Each row is a point. The points of each table are mixes of a few directions, plus a little noise. Count the directions of each table, and those that both share. Where both have some left over, give the other angles between the two spaces (their principal angles), to ten degrees, smallest first.

First (4 x 2):
[[ 1.9  1.7]
 [-3.5 -3.1]
 [-3.3 -3.1]
 [ 4.8  4.3]]
Second, 7 rows:
[[-2.8  2.1]
 [ 2.1 -1.7]
 [ 1.4 -1.1]
 [ 1.4 -1.1]
 [-4.9  3.8]
 [ 6.4 -5.0]
 [-3.6  2.8]]
Directions: first 1, second 1, shared 0; angles 80

First, 5 rows:
[[-8.2  0.1 -1.7 -2.9]
 [-0.7  0.0 -0.1 -0.3]
 [ 1.2  0.0  0.3  0.4]
 [10.5 -0.3  2.1  3.7]
 [-2.8  0.0 -0.6 -1.0]]
Second (6 x 4):
[[ 4.6 -2.0  1.4  3.3]
 [-2.3  3.4 -1.3 -3.6]
 [ 0.1 -0.3  0.1  0.1]
 [-1.5  3.5 -1.0 -3.4]
 [ 1.6 -8.2  2.0  7.6]
 [-2.3  3.6 -1.3 -3.9]]
Directions: first 1, second 2, shared 1

First (10 x 8):
[[-1.7  6.0 -2.7  1.0  1.3  4.5 -4.6 -0.6]
 [ 1.8 -6.4  2.8 -1.1 -1.4 -4.9  5.0  0.7]
 [ 1.5 -5.2  2.3 -0.9 -1.1 -3.9  4.0  0.6]
 [ 1.7 -6.2  2.8 -1.1 -1.4 -4.7  4.9  0.7]
 [-1.0  3.5 -1.6  0.6  0.8  2.7 -2.7 -0.4]
 [ 1.6 -5.5  2.4 -1.0 -1.2 -4.1  4.3  0.6]
 [ 0.5 -1.9  0.8 -0.3 -0.4 -1.5  1.4  0.2]
 [-2.0  7.0 -3.1  1.2  1.6  5.4 -5.6 -0.8]
 [-2.9 10.1 -4.5  1.7  2.2  7.7 -7.9 -1.1]
 [ 0.4 -1.4  0.6 -0.2 -0.3 -1.1  1.1  0.1]]
Second:
[[-2.1  1.1 -0.2 -1.2  1.0  1.5  0.4  0.9]
 [-2.1 -3.2  2.1 -4.0 -0.8  0.1  5.4  1.6]
 [ 9.5 -4.1  1.2  5.0 -4.2 -5.3 -3.3 -5.4]
 [ 0.7  4.5 -2.0  1.4 -0.6  3.9 -5.0 -2.9]
 [ 1.6  1.1 -0.5  0.3 -1.3  1.7 -1.9 -2.3]
 [-6.3 -1.4  1.0 -3.9  3.4 -0.7  6.1  5.8]
 [ 1.8 -2.2  0.9  0.0 -1.2 -1.3  0.9 -0.8]
 [-3.6  2.8 -2.4  4.3  6.3 -4.3 -1.8  6.4]
 [-4.4  5.7 -2.1 -2.5  1.2  7.0 -1.8  0.1]
 [ 4.7 -3.8  1.6  0.2 -3.7 -2.0  0.6 -3.5]]
Directions: first 1, second 3, shared 1

First:
[[-1.2 -1.7  0.6 -6.6 -3.4  1.8 -4.5 -0.7 -0.7  5.4  2.4]
 [ 1.2  7.0  4.2  6.3  2.5  1.1  2.2  1.8  1.4 -3.5 -1.8]
 [-0.9 -3.5 -0.8 -1.1 -2.1  0.6 -3.8  0.0 -0.2  5.2  4.8]
 [-0.5 -3.0 -0.7 -1.0 -2.9  1.6 -2.6 -0.8 -3.2  1.6 -3.7]
 [ 0.1 -0.1  0.8 -4.7 -2.1 -0.6 -2.4 -0.4  2.6 -0.7  1.9]
 [ 2.3  5.6  5.0  1.3  8.6  0.4 -0.8 -3.6  3.1 -1.0  0.4]
 [-0.5  1.2 -5.3  5.5  2.0 -3.0 12.6  3.3 -3.5 -5.4 -4.1]
 [-0.4 -5.4 -3.4  0.5 -2.7 -1.9 -0.8  0.2  0.2 -1.6  0.3]]
Second (11 x 11):
[[ 1.2  4.7  1.6 -3.4  2.4 -1.7  0.1 -1.5  6.3 -5.1  2.7]
 [ 0.4  5.7  0.8  1.1  0.0  0.7  4.2  4.2 -1.7 -3.1  4.3]
 [-0.3  2.5 -2.3 -0.2 -1.6  0.6  0.9 -1.0  1.4 -6.0 -2.7]
 [-0.2 -6.0  1.8 -0.2  1.1 -0.6 -2.7 -0.4 -1.9  8.9  0.4]
 [ 0.9 -5.9 -2.4  9.6  1.3  1.2 -5.6 -4.3 -1.0 -3.8 -6.2]
 [-0.7 -7.9 -1.7  1.8 -0.7  0.3 -4.7 -3.8 -1.3  4.4 -5.8]
 [-0.6  3.3  2.0 -5.9 -0.9 -0.7  3.9  3.5 -0.4  4.2  4.7]
 [ 0.6 -6.2  0.7  7.2  1.9  0.9 -3.6 -0.3 -4.1  4.5 -0.9]
 [ 0.8  2.2  1.0  0.1  1.6 -0.6  0.0 -0.1  2.2 -2.7  1.8]
 [-2.2  5.6 -2.9 -8.4 -5.7  0.5  5.7  2.0  0.4 -2.7 -1.5]
 [ 0.1  1.8  1.5 -1.9  0.5 -0.5  1.5  1.7  0.1  1.5  3.0]]
Directions: first 6, second 4, shared 2; angles 30, 30
